Each row of a before or after table is a point. One or more steps were done to the points. Then noise was added and the rows were shuffled. The steps act on columns, c1 being the first. Name the steps. A step turns or swaps two columns, mirrors them in a line or flattens them onto one, adds a multiple of one to another, or multiplies or shifts one. Angles are multiples of 10 degrees, from the lower column toward the higher: turns from -170 to 170, lines from 10 to 170 but not 90. Use the fewest steps. Two steps may share a column if one is a turn and the other turns, adds or multiplies; they go together, in the order done. Otherwise the lowest column goes first.
(in the rows, 128 means zero)

Before (11 x 3):
[[105 124 121]
 [ 92 103 110]
 [118 148 151]
 [ 75 132 120]
 [ 83  96 129]
 [ 81  11 163]
 [108 126 100]
 [ 93 147 133]
 [ 93 122 117]
 [ 98 130 105]
 [110 122 163]]
After (11 x 3):
[[120 131  73]
 [ 99 125 109]
 [107 129  98]
 [129  95  82]
 [137 149  92]
 [151 149 120]
 [116 123  92]
 [164 122 112]
 [163  13  81]
 [119 124 106]
 [111 103  91]]
Steps: swap c1 and c3

Before (12 x 9):
[[172 127  95  93 140  91 188 110 106]
 [200 135  96 151 142 145 145 114 105]
 [189 153 123  86  92 149 177 144 136]
 [ 71 119 136 142 162 139 126 149 130]
 [143 133 103 108 115 164 169  85 125]
 [170 167 104 113  80 110 172 112 114]
 [173 139 138 113 116  97 156  91 158]
 [ 60 152 113 163 174 148 119 146 122]
 [177 118 139 103  74 106 149 103  93]
 [181 160 144  94 135 141 160 103  97]
 [ 94 128  84 121 174 179  82 152 136]
 [169 169 111  88 129 113 121  91 118]]
After (12 x 9):
[[184 107 149  92  85 141 132 162  98]
 [ 94 120  79 122 165 181 120 103 135]
 [ 70 130 137 142 182 142 128 106 127]
 [168  93 117 114  56 110 124 158 111]
 [ 61  98 114 163 224 147 124 122 121]
 [188  99 134  87  26 146 128 123 137]
 [172 131 142 116  94  97 133 169 157]
 [198 125 100 152 176 145 122 142 104]
 [171 140 104  94  87  91 122 146 108]
 [175 148 141 101  33 104 135 143  94]
 [144 141 110 109  87 162 123 171 125]
 [169 103 110  88  71 113 123 179 121]]
Steps: turn c2 and c8 by 160 degrees; flatten c3 and c7 onto the line at 10 degrees; add 1.5 times c4 to c5

Before (11 x 14):
[[ 84 153  94 134 137 114 148 146  73 193 154 135 198 134]
 [136 149 113 180 126 109 149 121 185 104 150 113 125  54]
 [114 134  95 137 101 144 195 133  79 212  83  97 201 119]
 [174 128 134 163 131 129 138 143 138  64 127 138  89  82]
 [108 175 114 173 125 112 161 129 148 102  81  98  98 126]
 [134 184  92 132 137 160 150 112  98 244 121 126 177 141]
 [ 98 132 151 183 118 135 106 115 133 115 103 114 105  68]
 [120 160 115 175  86 142 127  89 136  72 121 136 147  99]
 [116 158 166 159 112 152 163 119 136 116 159  95 128 113]
 [130 129 171 182 114 115 146 120 198 104  96 147 123 126]
 [117 138 104 103 122  95 146  73  69 193 101  75 190 138]]
After (11 x 14):
[[136 150  90 132 136 158 107 110 102 239 120 133 178 144]
 [119 150 116 178  85 139 116  87 138  76 132 137 143  99]
 [117 121 106 102 121  92 132  74  69 192  71 128 195 134]
 [117 125 164 157 112 151 126 119 130 109 113  83 126 112]
 [108 138 115 177 126 115 123 130 152 101  74 150 100 124]
 [100 141 155 182 118 137 118 118 133 115 101 143 110  65]
 [ 86 129  92 132 136 113 129 146  73 199 145 109 195 134]
 [132 122 170 180 116 112 130 115 194 106 131 164 123 123]
 [115 101  95 136 101 143 148 128  78 211  81 153 202 118]
 [172 123 136 161 125 129 138 142 138  66 136 134  86  85]
 [135 134 112 182 131 107 126 119 188 103 126 101 126  57]]
Steps: flatten c2 and c7 onto the line at 140 degrees; turn c11 and c12 by -60 degrees

Before (12 x 24):
[[125  93 121 139 107 156 159 124 145 119 129 172  61 161 105 169  79 159
  128 141  75  74 134 135]
 [147 122 162 140 162 137 106 101  96 129 121 135  90 107 136 105 141 111
  103  99 178 122 175 148]
 [151 156 110 115  76 137 160 112 131 140 177 161 101 141  68 166 126 152
  114 151 121  86 123 136]
 [ 77 117 115 127 118 140 150 124 115 152 191  95  94  71  83 159 111 176
   92 165  90  91 143 180]
 [169 109 175 142 151 162 115  88 115 140  70 133 157  69 133 119 133 122
  127 132 150 200 148 113]
 [136 117 115 104  79 152 165 108 118 133 107 125  47 125 110 159 133 147
   94 113 104 130 126 154]
 [125 125 142 138 113 136 158 106 140 164 125 107  87 134 115 152 109 175
   42 176 132  94 117 168]
 [ 41  43 159 155  58 127 119 149 118  83 163 138 164 179 116 160 150  79
  144 125  88 146 180  62]
 [117 141  93 122  87 182 155 120 153 160 134 176  78 139 111 136 140 168
  102 181 102 119 162 163]
 [ 78  71 116 173 117 148  94 103 149 104 152 119 154 203  78 111 171 101
  171 100  98 166 130  88]
 [148 138 193 116 132 108 117 127 125 101  86 123  99 100 137  75 127 132
  136 138 148 162 146 144]
 [ 57  24 126 121  80 141  98 128 104  84 146  98 172 209 119 130  82  92
  172 111 134 168 178  89]]
After (12 x 24):
[[204 158 112 113  73 140 157 113 128 127 177 160 101 143 107 172 129 152
  111 153 122  84 118 138]
 [175  89 122 140 113 154 157 126 139 115 125 174  59 161 118 168  79 160
  128 152  71  72 137 140]
 [111  21 127 122  80 138  98 124 103  66 144  98 170 212 128 125  84  91
  172  93 133 169 180  88]
 [196 139 192 113 132 105 116 134 125 105  84 125 102 102 133  74 130 131
  135 137 150 164 145 145]
 [167 137  89 121  86 179 157 123 153 151 130 173  75 139 123 137 140 169
  100 195  99 123 163 166]
 [186 120 113 102  81 155 169 109 121 115 112 122  49 127 124 157 136 147
   92 105  99 130 132 152]
 [175 122 138 137 115 137 152 107 140 163 124 104  85 135 120 152 107 174
   42 186 130  92 116 169]
 [215 111 175 143 148 161 114  88 118 151  67 132 156  68 130 118 133 123
  127 121 148 198 149 111]
 [ 90  39 156 155  61 126 119 148 114  63 164 139 169 181 124 159 148  75
  145 112  85 148 179  60]
 [126 117 116 129 115 141 148 129 114 148 191  94  93  73 107 159 109 173
   90 158  87  93 144 181]
 [195 120 163 144 165 137 108  97  98 141 122 136  93 106 132 110 135 114
  102  74 182 121 174 141]
 [128  71 119 175 117 148  93 107 151  97 150 120 152 199 107 109 170  99
  170 116  94 167 132  85]]
Steps: shift c1 by 50; add 0.3 times c5 to c10; add 0.7 times c9 to c20; multiply c15 by 0.4
